Rows are points. Two turns around zero, p and q, are shown by what they do to some points. Where does a point land after both, in the order given? Backwards means that the second turn is done in reverse. Each puzzle has new turns, and all numbers are rounded.
In the rows, zero is written as 128.

Turn p:
[133 159] => [153 148]
[138  92] => [111  95]
[113 133] => [120 142]
Turn q:
[108 142] => [129 152]
[125 148] => [143 141]
[150  94] => [111  91]
Where do these land?
p, then q: [ 87 111] => [119 171]
q, then p: [152 145] => [140 101]
p, then q: [139 113] => [111 120]
q, then p: [134 143] => [142 119]

Turn p:
[ 98 153 129] => [ 95 141 112]
[172 119 127] => [159 129 160]
[116 123 127] => [125 123 116]
[157 109 145] => [147 107 154]
[ 97 136 111] => [115 140  97]
Turn q:
[133 119  68] => [ 93  80 140]
[141 125 150] => [147 136 112]
[143 138 144] => [134 139 107]
[138 126 124] => [128 120 120]
[ 84 116 142] => [142 147 169]
[129 144 140] => [125 146 119]
Where do these land?
p, then q: [133 100 114] => [130 103 109]
p, then q backwards: [117 113 181] => [132 112  74]
q, then p: [139 134 121] => [132 130 114]
p, then q: [133 168 112] => [104 164 124]
p, then q: [118 126 112] => [111 120 125]

Turn p:
[132 145 111 125] => [129 144 109 130]
[164 135 130 164] => [ 95 132 127 167]
[123 128 152 129] => [123 129 151 122]
[118 100 156  96] => [160 112 163 116]
[103 131  91 126] => [133 122  90 106]
Turn q:
[151 142 135 143] => [150 116 119 145]
[ 92 158 113 121] => [ 83 130 125 149]
[120 122 145 138] => [134 131 148 133]
[152 116 155  95] => [157 166 117 118]
[126 101  92 143] => [117  97 131  94]
Where do these land?
p, then q: [105 143 125 125] => [114 145 111 127]
p, then q: [135 156 143 181] => [ 82 132 163 151]
p, then q: [133 119 114 114] => [139 115 117 119]
p, then q backwards: [129 151 100 110] => [154 133 134  98]
q, then p: [140 121 140 136] => [129 131 135 146]
q, then p: [138  66 129 120] => [178 157 153 138]
q, then p backwards: [117 139 145 110] => [145 151 132 129]
